Each row is a point. Two turns around zero, p and q, are shown by what they do to some points. Write where each new point lands after one turn and then the other. Backwards means that the second turn is done in reverse. Each puzzle has new turns, and all numbers are rounded.

Turn p:
[0.04 0.05] => [-0.04  0.05]
[-2.41  1.04] => [-1.50 -2.15]
[ 1.29 -1.34] => [1.57 0.99]
[0.89 0.03] => [0.15 0.88]
[0.19 0.22] => [-0.18  0.23]
Turn q:
[-1.09  1.95] => [1.13 1.93]
[ 0.02 -0.65] => [-0.55 -0.35]
[-0.93  0.39] => [-0.13  1.00]
[ 1.71 -1.26] => [-0.22 -2.11]
[ 0.29 -0.43] => [-0.22 -0.47]
Where do these land?
p, then q: [-2.25 -1.20] => [-1.75 -1.86]
q, then p: [ 0.22 -0.02] => [0.21 0.05]
p, then q: [0.66 0.62] => [0.43 0.80]
p, then q backwards: [ 1.60 -0.43] => [-0.90  1.39]
q, then p: [-0.23  1.03] => [-0.55  0.90]

Turn p:
[1.99 0.88 0.30] => [ 0.53  2.10 -0.37]
[ 0.26  0.99 -0.23] => [-0.68  0.80 -0.03]
[-1.73 -1.62 -0.93] => [-0.18 -2.49 -0.49]
[-0.52 -0.25  0.86] => [ 0.34 -0.40  0.89]
Turn q:
[ 1.09  0.04 -0.18] => [ 1.03  0.37 -0.14]
[-1.10  0.08 -1.57] => [-1.37  1.34 -0.04]
[-0.89  0.50 -0.99] => [-1.01  0.90  0.44]
[0.46 0.79 2.63] => [ 1.05 -2.30  1.16]
[ 0.43 -1.40  0.12] => [ 0.30 -0.31 -1.40]
Where do these land?
p, then q: [-0.17  0.88  0.65] => [-0.15 -0.80  0.75]
q, then p: [-0.49 -1.44 -0.62] => [-1.25 -0.65 -0.84]
q, then p: [-0.18  0.23  1.20] => [ 1.08 -0.60  0.03]
p, then q: [ 1.93 -1.58  0.39] => [ 2.09  1.42 -0.01]
p, then q: [0.06 0.48 0.51] => [ 0.09 -0.45  0.53]
p, then q: [-1.14  1.43 -2.13] => [-2.78  0.37 -0.08]
